Each row of a before or after table is a point. One or more steps were done to the points. Then noise was added and the rows were shuffled. The steps act on how far a point lies along the listed directions, d1 being the first. What was done? A step turns or swaps two directions, mirrors them in a line or flattens them onto one, adds a multiple of one to another, or multiplies one. Angles are multiples of 10 degrees, from the lower direction toward the higher: turns from -170 to 170, lines from 10 to 170 but not 90. Use the fewest steps. Two steps may share a direction if one is a turn and the other turns, adds or multiplies; they go together, in the order done. Otherwise the lowest direction goes first.

Directions:
(1): [ 0.38 -0.29  0.24]
(2): [-0.37 -0.22  0.33]
Before (11 x 3):
[[ 0.43 -0.13  0.00]
 [ 0.44  0.26  0.01]
 [ 0.15 -0.18  0.08]
 [ 0.30  0.18 -0.03]
 [-0.16  0.02 -0.07]
 [ 1.00  0.26 -0.73]
 [ 0.12  0.00 -0.11]
 [ 0.16  0.04 -0.16]
 [ 0.00  0.03  0.12]
 [ 0.47 -0.14 -0.08]
 [-0.54  0.22 -0.48]]
After, 11 rows:
[[ 0.14  0.29 -0.10]
 [ 0.23 -0.10 -0.06]
 [ 0.31  0.69 -1.02]
 [ 0.35  0.10 -0.21]
 [ 0.35  0.12 -0.32]
 [ 0.24  0.48 -0.13]
 [-0.76 -0.08 -0.13]
 [-0.22 -0.07  0.02]
 [ 0.00  0.13 -0.22]
 [ 0.06  0.06 -0.12]
 [ 0.03  0.02  0.13]]
Steps: turn d1 and d2 by -40 degrees

Directions:
(1): [ 0.52 -0.06 -0.21  0.60 -0.01 -0.19  0.07 -0.23]
(2): [ 0.55  0.21  0.55 -0.19  0.04  0.05  0.18  0.22]
(3): [-0.04  0.24 -0.20 -0.08  0.44 -0.61  0.07  0.31]
(4): [ 0.16  0.11 -0.20 -0.05 -0.59 -0.16 -0.39  0.41]
(5): [-0.07 -0.28  0.21 -0.22 -0.37 -0.54  0.27 -0.30]
Before:
[[-0.41  0.11 -0.34 -0.01  0.34 -0.17 -0.25  0.10]
 [-0.04 -0.17  0.50 -0.07  0.56  0.50  0.23 -0.30]
 [ 0.49 -0.11 -0.02  0.42  0.02 -0.79  0.17 -0.32]
 [-0.26 -0.22 -0.02 -0.18 -0.11 -0.02  0.33 -0.50]
 [-0.07 -0.30  0.21 -0.27 -0.25  0.05  0.26 -0.44]
 [ 0.44 -0.10 -0.08  0.28  0.12 -0.44  0.20 -0.41]
 [ 0.25 -0.20  0.39  0.09 -0.21  0.09  0.23 -0.29]
 [-0.18 -0.06  0.07 -0.14 -0.22 -0.40  0.09  0.05]
 [-0.51  0.18 -0.67  0.16  0.10 -0.06 -0.26 -0.02]
 [-0.06 -0.23  0.10 -0.33 -0.01 -0.46  0.21  0.03]
 [ 0.11 -0.24  0.42 -0.31 -0.27 -0.46  0.18 -0.10]
 [-0.19 -0.40  0.22 -0.26 -0.50 -0.29  0.18 -0.37]
 [ 0.12 -0.20  0.11  0.01 -0.32 -0.06  0.07 -0.15]]
After (13 x 8):
[[ 0.05 -0.16  0.23 -0.13 -0.32  0.03  0.07 -0.08]
 [ 0.47 -0.24  0.06  0.27 -0.11 -0.08  0.17 -0.53]
 [ 0.11 -0.24  0.09 -0.20  0.01 -0.53  0.25 -0.01]
 [-0.23 -0.25  0.24 -0.44 -0.16  0.00  0.26 -0.32]
 [ 0.26 -0.11  0.67 -0.21 -0.20  0.21  0.26 -0.11]
 [ 0.32 -0.15  0.61 -0.36 -0.22 -0.49  0.23  0.00]
 [-0.13 -0.05 -0.01 -0.03 -0.22 -0.47  0.09  0.00]
 [-0.37 -0.36  0.16 -0.36 -0.45 -0.37  0.16 -0.29]
 [ 0.60 -0.28  0.18  0.48 -0.31 -0.36  0.14 -0.53]
 [-0.90 -0.01 -1.20  0.45  0.04 -0.14 -0.39 -0.28]
 [-0.51 -0.03 -0.73  0.31  0.31 -0.28 -0.32 -0.09]
 [-0.48 -0.24 -0.18 -0.23 -0.05 -0.07  0.27 -0.50]
 [ 0.04 -0.01  0.65 -0.25  0.67  0.42  0.29 -0.11]]
Steps: turn d1 and d3 by -40 degrees; multiply d2 by 2

Directions:
(1): [ 0.26 -0.35  0.32  0.09 -0.18  0.41  0.57 -0.47 -0.10  0.14 -0.29 -0.01]
(2): [-0.47  0.06  0.10 -0.21 -0.22  0.18 -0.37 -0.31 -0.16 -0.16 -0.32  0.64]
(3): [-0.17 -0.21 -0.25 -0.48  0.16  0.20  0.31  0.13 -0.21 -0.72  0.00 -0.21]
(4): [-0.14 -0.21  0.22  0.50  0.01 -0.28 -0.01  0.44 -0.20 -0.22 -0.65 -0.10]
(5): [-0.06  0.56 -0.26 -0.06  0.16  0.29  0.25  0.09  0.52  0.08 -0.55 -0.04]
(6): [ 0.14  0.32 -0.38  0.25 -0.38  0.38 -0.28 -0.08 -0.54  0.00 -0.07 -0.39]
Before, 9 rows:
[[ 0.13  0.26 -0.19  0.65  0.06 -0.11 -0.09  0.56  0.00  0.22 -0.19 -0.55]
 [-0.34 -0.28  0.34 -0.39  0.11 -0.11 -0.01 -0.12 -0.32 -0.79  0.06  0.26]
 [ 0.63 -0.11 -0.13  0.39 -0.13  0.10  0.13 -0.35 -0.29  0.19  0.51 -0.32]
 [-0.12 -0.39  0.21 -0.30  0.00 -0.19 -0.27 -0.03 -0.23 -0.01  0.53  0.12]
 [-0.22  0.01  0.21  0.07  0.07 -0.35 -0.05  0.04 -0.01 -0.04 -0.45  0.22]
 [ 0.01 -0.12  0.17  0.27  0.55 -0.35  0.51  0.43  0.49 -0.02 -0.15 -0.46]
 [ 0.74 -0.08 -0.01  0.43 -0.24 -0.04  0.10  0.03 -0.21  0.24  0.06 -0.38]
 [ 0.30 -0.73  0.34  0.04  0.33 -0.27  0.37 -0.05  0.74  0.39  0.66 -0.14]
 [-0.08  0.25 -0.10 -0.43 -0.10  0.25  0.25 -0.09  0.08  0.25  0.02 -0.14]]
After, 9 rows:
[[-0.13  0.30 -0.04  0.31  0.09 -0.30 -0.50  0.32  0.23  0.41  0.27  0.07]
 [ 0.55 -0.07 -0.44  0.17  0.22 -0.26  0.04  0.14 -0.21 -0.10  0.93 -0.56]
 [ 0.74  0.06 -0.22  0.22  0.03 -0.38 -0.11  0.30  0.02  0.20  0.68 -0.46]
 [ 0.00  0.14  0.21  0.10 -0.07 -0.11 -0.01 -0.27  0.06  0.31 -0.40  0.23]
 [-0.11  0.43 -0.10  0.38  0.49 -0.46 -0.12  0.55  0.58  0.23 -0.04 -0.34]
 [ 0.23  0.02 -0.48 -0.06  0.37 -0.05  0.05  0.42  0.61  0.07  0.68 -0.67]
 [-0.18 -0.22  0.07 -0.22 -0.20  0.13 -0.26 -0.08 -0.46 -0.13  0.10  0.06]
 [-0.13 -0.19  0.51  0.24 -0.11  0.07  0.06 -0.14 -0.45 -0.51 -0.54  0.07]
 [-0.14  0.03 -0.07 -0.43  0.04  0.09  0.39  0.18  0.04 -0.01 -0.01 -0.27]]
Steps: turn d1 and d2 by -60 degrees; multiply d2 by 1.6; turn d3 and d4 by 60 degrees; flatten d5 and d6 onto the line at 150 degrees

Directions:
(1): [ 0.10  0.21  0.52 -0.20 -0.11 -0.13  0.09 -0.07  0.02  0.64 -0.06  0.55
 -0.24 -0.26  0.53  0.19  0.41  0.39 -0.14 -0.10]
(2): [ 0.15  0.19 -0.03 -0.21 -0.15  0.42  0.48 -0.14 -0.15 -0.20 -0.39  0.00
  0.31  0.20 -0.20  0.11  0.25 -0.08 -0.60 -0.74]
(3): [ 0.24 -0.39  0.30 -0.02 -0.59  0.48  0.21  0.42  0.53  0.22 -0.01  0.12
  0.44  0.10 -0.27  0.08 -0.14  0.15  0.14  0.36]
(4): [ 0.17  0.38 -0.28 -0.56  0.02  0.47 -0.34  0.18 -0.15  0.32 -0.17 -0.04
 -0.05  0.15  0.30  0.11 -0.01 -0.68 -0.14  0.49]
(5): [ 0.15  0.01 -0.05  0.18  0.48 -0.06 -0.03  0.14  0.21  0.28  0.77  0.50
  0.39  0.46  0.03 -0.24 -0.05 -0.30 -0.24 -0.27]
(6): [ 0.15  0.44  0.13  0.56  0.27 -0.15  0.24  0.34 -0.07  0.51 -0.18 -0.50
  0.26 -0.50 -0.25 -0.20  0.02 -0.08 -0.32  0.21]
Before, 8 rows:
[[ 0.07  0.58  0.02 -0.13  0.13 -0.27 -0.73  0.11 -0.09  1.11 -0.17 -0.31
  -0.22 -0.59  0.48  0.03  0.02 -0.46  0.38  1.27]
 [ 0.09  0.02 -0.13  0.51  0.20 -0.03  0.37  0.27  0.04  0.08  0.19 -0.09
   0.35 -0.11 -0.24 -0.09  0.14  0.07 -0.19 -0.23]
 [ 0.03 -0.14  0.22 -0.02 -0.23 -0.14 -0.01 -0.40  0.13 -0.27  0.08  0.44
  -0.14 -0.04  0.14  0.03 -0.07  0.19  0.13 -0.31]
 [-0.16 -0.38 -0.37  0.27 -0.13 -0.16  0.10 -0.03  0.08 -0.49  0.35  0.00
   0.40  0.44 -0.42 -0.15 -0.27 -0.11  0.00 -0.31]
 [ 0.27  0.50 -0.17 -0.47 -0.07  0.27 -0.42  0.21 -0.31  0.45 -0.33 -0.16
  -0.31 -0.26  0.53 -0.10  0.11 -0.37 -0.13  0.79]
 [-0.04 -0.12  0.09 -0.38 -0.72  0.14 -0.15  0.12 -0.15  0.08 -0.86 -0.21
  -0.61 -0.54  0.16  0.35  0.21  0.25  0.22  0.64]
 [ 0.06 -0.49  0.16 -0.26 -0.63  0.30  0.23  0.29  0.30  0.12 -0.07  0.26
  -0.04 -0.02  0.05  0.32 -0.04  0.11 -0.01  0.06]
 [-0.15 -0.13 -0.10  0.22 -0.08 -0.11 -0.27  0.22  0.27  0.01  0.21 -0.04
   0.18  0.16 -0.13 -0.13 -0.24  0.04  0.13  0.26]]
After (8 x 20):
[[-0.17 -0.16  0.06  0.06 -0.17 -0.14 -0.19  0.10  0.30  0.14  0.29  0.31
   0.03  0.21  0.11 -0.05 -0.04  0.27  0.14  0.07]
 [-0.03 -0.20 -0.25 -0.49 -0.25  0.01 -0.32 -0.04  0.04  0.05  0.40  0.57
   0.00  0.54  0.37  0.12 -0.05 -0.27  0.08  0.08]
 [-0.11 -0.32  0.03  0.24 -0.60 -0.04  0.21  0.11 -0.11 -0.36 -0.81 -0.61
  -0.28 -0.58 -0.48  0.11  0.05  0.47  0.10  0.20]
 [ 0.10 -0.45 -0.12  0.07 -0.39  0.34  0.25  0.50  0.31 -0.02  0.05 -0.10
   0.27  0.08 -0.32  0.09 -0.26 -0.20 -0.10  0.19]
 [ 0.09  0.08 -0.23  0.05  0.00  0.09 -0.26 -0.12  0.01 -0.27  0.03 -0.15
   0.04 -0.01 -0.08 -0.14 -0.40 -0.50  0.12  0.28]
 [ 0.07 -0.07  0.24  0.60 -0.19 -0.32  0.54 -0.15 -0.16 -0.38 -0.29 -0.28
   0.06 -0.44 -0.30 -0.26  0.23  0.80 -0.30 -0.57]
 [ 0.18  0.21 -0.07 -0.13  0.11  0.15  0.02  0.30  0.03  0.54  0.24  0.35
   0.08 -0.04  0.35  0.07  0.27 -0.10 -0.14  0.15]
 [-0.19 -0.12  0.60  0.99 -0.05 -0.95  0.44 -0.37  0.14  0.17 -0.14 -0.32
   0.15 -0.79 -0.41 -0.13  0.25  0.99  0.19 -0.45]]
Steps: mirror d1 and d6 in the line at 60 degrees; mirror d2 and d4 in the line at 20 degrees; add 0.3 times d3 to d5

Directions:
(1): [ 0.13  0.00  0.27 -0.24 -0.04  0.25 -0.24  0.49  0.16  0.44 -0.44  0.35
  0.39 -0.01 -0.06 -0.30 -0.16 -0.07  0.34 -0.60  0.14  0.56 -0.25 -0.25
  0.18  0.32 -0.02 -0.12 -0.05 -0.56 -0.70 -0.27 -0.05  0.24 -0.31 -0.54
 -0.06  0.08 -0.08 -0.17  0.27  0.47 -0.04 -0.46 -0.01  0.00  0.32  0.46]
(2): [ 0.40 -0.15  0.16  0.09 -0.14  0.70  0.09 -0.27  0.27 -0.08  0.03 -0.07
 -0.65 -0.58 -0.28  0.17 -0.13  0.63  0.20  0.07  0.18 -0.41 -0.13 -0.14
  0.18 -0.67 -0.10 -0.18 -0.21 -0.31  0.35  0.15 -0.04 -0.04  0.00  0.10
 -0.41 -0.32  0.23 -0.14 -0.02  0.71  0.07 -0.41 -0.22  0.09  0.54 -0.08]
(3): [-0.11  0.67 -0.27 -0.18  0.11  0.01  0.31 -0.22  0.40 -0.17  0.44 -0.13
  0.12 -0.22 -0.53 -0.16  0.08  0.32  0.25 -0.26 -0.16  0.08 -0.16  0.47
 -0.25 -0.08  0.22  0.08 -0.03 -0.23 -0.04 -0.04  0.42 -0.23 -0.95 -0.13
 -0.18 -0.20 -0.47 -0.01  0.37 -0.36  0.11 -0.47 -0.09  0.10 -0.62 -0.31]
(4): [-0.61  0.22  0.42  0.38 -0.15  0.35  0.29 -0.43 -0.54 -0.09  0.18 -0.29
  0.27  0.09 -0.02  0.19 -0.57  0.00  0.04 -0.04  0.31  0.05  0.52 -0.37
  0.20  0.23 -0.22  0.70  0.05  0.05  0.01  0.11 -0.22 -0.10 -0.13  0.26
 -0.68  0.29 -0.16 -0.34  0.04 -0.06 -0.17 -0.51  0.41 -0.21 -0.08  0.33]
(5): [ 0.24 -0.39 -0.32  0.62  0.24  0.28 -0.08 -0.20  0.18  0.24 -0.36  0.32
 -0.28 -0.37  0.31  0.06  0.01 -0.38 -0.43 -0.06 -0.50 -0.17  0.52 -0.07
  0.05 -0.18 -0.14 -0.02 -0.36 -0.34 -0.17  0.14  0.49 -0.20  0.16  0.13
  0.10  0.12 -0.57  0.07  0.68  0.14  0.07 -0.02  0.20 -0.33 -0.64  0.39]
(6): [-0.18  0.11  0.30 -0.21  0.54  0.15  0.32  0.34  0.14  0.47  0.40  0.08
 -0.28 -0.17  0.30  0.48 -0.24 -0.93  0.43 -0.26 -0.06 -0.16 -0.04 -0.19
 -0.47 -0.44  0.41 -0.42  0.33 -0.19  0.13  0.21 -0.29 -0.32 -0.15  0.19
  0.04  0.35 -0.41 -0.13 -0.26 -0.18 -0.02 -0.01  0.06 -0.21  0.37 -0.18]
Before:
[[-0.13 -0.44  0.02 -0.32  0.39 -0.64 -0.30  0.60 -0.17  0.27 -0.52  0.22
   0.39  0.60  0.56 -0.04  0.26 -0.95 -0.05 -0.01 -0.26  0.43 -0.14 -0.07
  -0.12  0.44  0.40 -0.36  0.32  0.56 -0.29  0.09 -0.21  0.09  0.26 -0.11
   0.76  0.40 -0.02  0.24 -0.30 -0.40 -0.12  0.79  0.02  0.00  0.26  0.20]
 [ 0.15 -0.33  0.16  0.44 -0.21  0.56 -0.02 -0.34 -0.06 -0.16 -0.29 -0.02
  -0.08 -0.31 -0.28  0.09 -0.07  0.43  0.02 -0.12  0.21 -0.27  0.16 -0.22
   0.39 -0.07 -0.27 -0.02 -0.35  0.02  0.10  0.07 -0.07  0.09  0.13  0.14
  -0.32 -0.39  0.40 -0.18 -0.01  0.69 -0.03 -0.29  0.10  0.01  0.33  0.35]
 [ 0.31 -0.19 -0.05  0.30 -0.56  0.30 -0.24 -0.38 -0.06 -0.36 -0.47 -0.15
  -0.02 -0.04 -0.09 -0.38 -0.01  0.88  0.06  0.39  0.32 -0.14  0.16 -0.11
   0.66  0.08 -0.55  0.37 -0.46  0.06 -0.10 -0.05  0.22  0.40  0.46 -0.06
  -0.16 -0.38  0.45  0.16  0.39  0.68 -0.01 -0.36 -0.07  0.03  0.24  0.36]
 [ 0.10 -0.48  0.40 -0.06 -0.23  0.46 -0.22  0.11 -0.04 -0.08 -0.49  0.03
   0.36  0.15 -0.04 -0.22 -0.08  0.34  0.07 -0.02  0.29  0.21  0.01 -0.34
   0.50  0.11 -0.25  0.13 -0.16 -0.10 -0.32 -0.05 -0.22  0.48  0.42 -0.23
  -0.32  0.00  0.40 -0.40  0.00  0.48 -0.12 -0.38  0.17 -0.12  0.46  0.31]
 [-0.53  0.04  0.16  0.55 -0.32  0.27  0.13 -0.75 -0.95 -0.64  0.13 -0.57
   0.25  0.18 -0.13 -0.04 -0.23  0.57 -0.28  0.52  0.57 -0.31  0.71 -0.22
   0.53  0.17 -0.56  0.82 -0.03  0.69  0.39  0.27 -0.32 -0.12  0.33  0.30
  -0.47  0.07  0.54 -0.16 -0.58  0.09 -0.39 -0.13  0.15 -0.05  0.22  0.18]
 [-0.11 -0.49 -0.13 -0.23 -0.07 -0.75 -0.43  0.24 -0.41  0.00 -0.42  0.03
   0.48  0.68  0.29 -0.31  0.32 -0.26 -0.23  0.19  0.14  0.26  0.02  0.16
   0.21  0.68  0.04  0.13  0.32  0.29 -0.39 -0.34 -0.12  0.49  0.52 -0.45
   0.47  0.14  0.38  0.02 -0.28 -0.12 -0.15  0.33  0.00  0.02 -0.01  0.09]
 [ 0.00  0.07 -0.03  0.11 -0.10  0.55  0.33 -0.25 -0.01 -0.26 -0.22 -0.17
  -0.37 -0.36 -0.08  0.19 -0.04  0.47  0.00  0.00 -0.15 -0.21  0.14 -0.08
  -0.05 -0.23 -0.06  0.24 -0.27 -0.21  0.39 -0.03  0.03 -0.06  0.06  0.27
  -0.33 -0.24 -0.02 -0.04  0.18  0.27 -0.01 -0.26 -0.16 -0.05  0.19 -0.08]
 [ 0.30  0.06  0.15  0.21 -0.07  0.44  0.16  0.02  0.04  0.21 -0.33  0.12
  -0.01 -0.28 -0.06 -0.02 -0.11  0.14  0.05 -0.20  0.21  0.13  0.26 -0.26
   0.12 -0.25 -0.18 -0.03 -0.12 -0.38 -0.18  0.08 -0.01 -0.16 -0.21 -0.06
  -0.12  0.07 -0.39 -0.05  0.06  0.48 -0.08 -0.46  0.29  0.06  0.10  0.30]
 [ 0.48 -0.62  0.14  0.31  0.22  0.41 -0.26  0.02  0.10  0.36 -0.55  0.32
  -0.51 -0.57  0.15 -0.03 -0.27 -0.21 -0.31 -0.12 -0.13 -0.13  0.21 -0.31
   0.36 -0.24 -0.20 -0.24 -0.27 -0.41 -0.18  0.14  0.01  0.10  0.40 -0.02
   0.03 -0.16 -0.03 -0.04  0.48  0.73 -0.01 -0.17 -0.03 -0.24  0.01  0.31]
 [-0.11 -0.08 -0.40  0.13  0.36 -0.70 -0.28  0.46  0.12  0.23 -0.19  0.42
   0.18  0.11  0.57 -0.16  0.35 -0.94 -0.34 -0.05 -0.36  0.40  0.31  0.10
  -0.39  0.26  0.31 -0.19  0.13  0.08 -0.31 -0.08  0.38 -0.20  0.00  0.06
   0.54  0.42 -0.52  0.07  0.12 -0.68 -0.07  0.66  0.06 -0.11 -0.72  0.11]
 [ 0.00 -0.05 -0.07 -0.21  0.13 -0.54 -0.19  0.45 -0.12  0.12  0.07  0.13
   0.41  0.65  0.08 -0.23  0.32 -0.56 -0.08  0.18  0.06  0.27 -0.17  0.33
  -0.21  0.63  0.41 -0.33  0.30  0.38 -0.02 -0.25 -0.15  0.28  0.00 -0.28
   0.52  0.11  0.16  0.37 -0.36 -0.61  0.00  0.54 -0.01  0.14 -0.08 -0.34]
 [-0.01  0.12  0.12  0.21 -0.23  0.24  0.00  0.01 -0.06  0.30 -0.30  0.22
   0.29  0.02 -0.11 -0.19 -0.09 -0.14 -0.01 -0.41 -0.09  0.20  0.20 -0.22
   0.19  0.40 -0.25  0.27 -0.41 -0.40 -0.57 -0.08  0.24  0.13 -0.17 -0.18
  -0.14  0.02 -0.55 -0.26  0.66  0.13  0.22 -0.61  0.43 -0.17 -0.26  0.51]]
After, 12 rows:
[[-0.33  0.23 -0.30 -0.43  0.46 -0.80  0.13  0.13  0.11 -0.18  0.18 -0.13
   0.31  0.43  0.09 -0.01  0.40 -0.57  0.05  0.11 -0.43  0.23 -0.23  0.51
  -0.44  0.19  0.62 -0.24  0.36  0.73  0.11  0.18  0.10 -0.25 -0.46  0.04
   0.59  0.18 -0.33  0.29 -0.28 -0.97  0.01  0.62 -0.11  0.11 -0.39 -0.41]
 [-0.11 -0.31  0.07  0.54 -0.28 -0.05  0.03 -0.27 -0.53  0.04 -0.21  0.01
  -0.09  0.22  0.33  0.16  0.00 -0.27 -0.47  0.38 -0.09 -0.35  0.54 -0.26
   0.18  0.22 -0.38  0.34 -0.34  0.29  0.07  0.18  0.00  0.07  0.76  0.38
   0.07  0.12 -0.18 -0.10  0.13 -0.12  0.19  0.20  0.51 -0.22 -0.17  0.31]
 [-0.07 -0.20 -0.05  0.18 -0.09  0.21  0.19 -0.52 -0.05 -0.67  0.15 -0.39
  -0.08  0.09 -0.16  0.09  0.16  0.60 -0.22  0.55  0.03 -0.42  0.23  0.18
   0.22 -0.33 -0.11  0.29 -0.12  0.40  0.52  0.28  0.05  0.07  0.35  0.34
  -0.32 -0.22  0.26 -0.18 -0.09 -0.25  0.02 -0.04  0.12 -0.12 -0.15 -0.38]
 [ 0.28 -0.28 -0.28  0.44  0.31  0.12  0.04 -0.47  0.11 -0.04  0.00  0.00
  -0.72 -0.61  0.02  0.09 -0.08 -0.14 -0.49  0.24 -0.36 -0.50  0.38  0.17
   0.08 -0.48 -0.05 -0.09 -0.23 -0.07  0.33  0.32  0.29 -0.18  0.24  0.35
   0.03 -0.25 -0.28  0.11  0.49  0.12  0.07  0.00  0.01 -0.23 -0.64 -0.15]
 [-0.17  0.07 -0.35 -0.01  0.34 -0.76 -0.32  0.58  0.13  0.22 -0.18  0.43
   0.35  0.19  0.51 -0.23  0.35 -0.88 -0.25 -0.09 -0.29  0.47  0.24  0.14
  -0.37  0.35  0.33 -0.16  0.21  0.11 -0.39 -0.16  0.31 -0.14 -0.08 -0.04
   0.54  0.39 -0.46  0.02  0.05 -0.71 -0.11  0.65  0.09 -0.08 -0.69  0.10]
 [-0.50  0.69  0.07  0.21 -0.27  0.49  0.33 -0.64 -0.39 -0.50  0.22 -0.44
   0.63 -0.10 -0.69 -0.40 -0.30  0.86  0.17 -0.13  0.53  0.15  0.33  0.07
   0.44  0.26 -0.34  0.85 -0.14  0.02 -0.18  0.08  0.11 -0.22 -0.92 -0.18
  -0.73 -0.11 -0.03 -0.33  0.02  0.10 -0.30 -0.95  0.09  0.04 -0.15  0.18]
 [ 0.08 -0.01  0.00  0.10 -0.10  0.60  0.24 -0.09  0.01 -0.07 -0.40 -0.03
  -0.26 -0.36 -0.03  0.13 -0.08  0.39  0.04 -0.18 -0.11 -0.04  0.09 -0.20
   0.03 -0.16 -0.13  0.24 -0.28 -0.42  0.17 -0.15  0.01  0.03  0.04  0.13
  -0.30 -0.18 -0.06 -0.07  0.27  0.46 -0.03 -0.38 -0.13 -0.10  0.24  0.10]
 [ 0.10 -0.12 -0.09  0.48 -0.10  0.51  0.17 -0.59  0.07 -0.36 -0.05 -0.12
  -0.17 -0.38 -0.41  0.14  0.04  0.48 -0.04 -0.05  0.06 -0.43  0.26  0.01
   0.24 -0.21 -0.22  0.06 -0.37  0.10  0.31  0.17  0.11 -0.12 -0.14  0.28
  -0.34 -0.44  0.23 -0.12  0.10  0.42  0.05 -0.26  0.06 -0.04 -0.08  0.14]
 [ 0.25 -0.14  0.04  0.40 -0.12  0.25  0.25 -0.23 -0.21  0.01 -0.22 -0.06
  -0.30 -0.25  0.14  0.23  0.01  0.06 -0.24  0.28  0.10 -0.21  0.52 -0.25
   0.08 -0.39 -0.24  0.05 -0.06  0.00  0.22  0.29 -0.07 -0.28  0.24  0.33
   0.01  0.10 -0.26  0.08 -0.20  0.22 -0.09 -0.01  0.31  0.01  0.04  0.12]
 [-0.04  0.19 -0.12 -0.28  0.13 -0.49 -0.11  0.41  0.02  0.03  0.21  0.02
   0.44  0.55 -0.14 -0.29  0.29 -0.35  0.03  0.11  0.12  0.31 -0.30  0.44
  -0.28  0.60  0.49 -0.34  0.27  0.35  0.03 -0.28 -0.10  0.24 -0.26 -0.34
   0.47 -0.06  0.08  0.35 -0.34 -0.68  0.02  0.38 -0.05  0.21 -0.14 -0.48]
 [ 0.22  0.03 -0.32  0.41 -0.53  0.16 -0.03 -0.66  0.04 -0.55 -0.12 -0.35
  -0.15 -0.12 -0.27 -0.34  0.12  0.97 -0.01  0.57  0.16 -0.34  0.23  0.20
   0.50 -0.09 -0.48  0.42 -0.47  0.17  0.16  0.04  0.46  0.20  0.25  0.11
  -0.19 -0.50  0.26  0.25  0.46  0.35  0.03 -0.36 -0.06  0.05 -0.18  0.13]
 [-0.29  0.08 -0.42 -0.29 -0.05 -0.87 -0.01 -0.23 -0.14 -0.42  0.20 -0.30
   0.33  0.54 -0.12 -0.29  0.46  0.06 -0.16  0.36 -0.02 -0.02 -0.05  0.68
  -0.05  0.37  0.25  0.28  0.33  0.49  0.03 -0.23  0.23  0.16 -0.08 -0.23
   0.40 -0.11  0.15  0.06 -0.19 -0.63 -0.04  0.21 -0.08  0.17 -0.64 -0.45]]
Steps: turn d1 and d3 by -140 degrees; turn d2 and d5 by 10 degrees
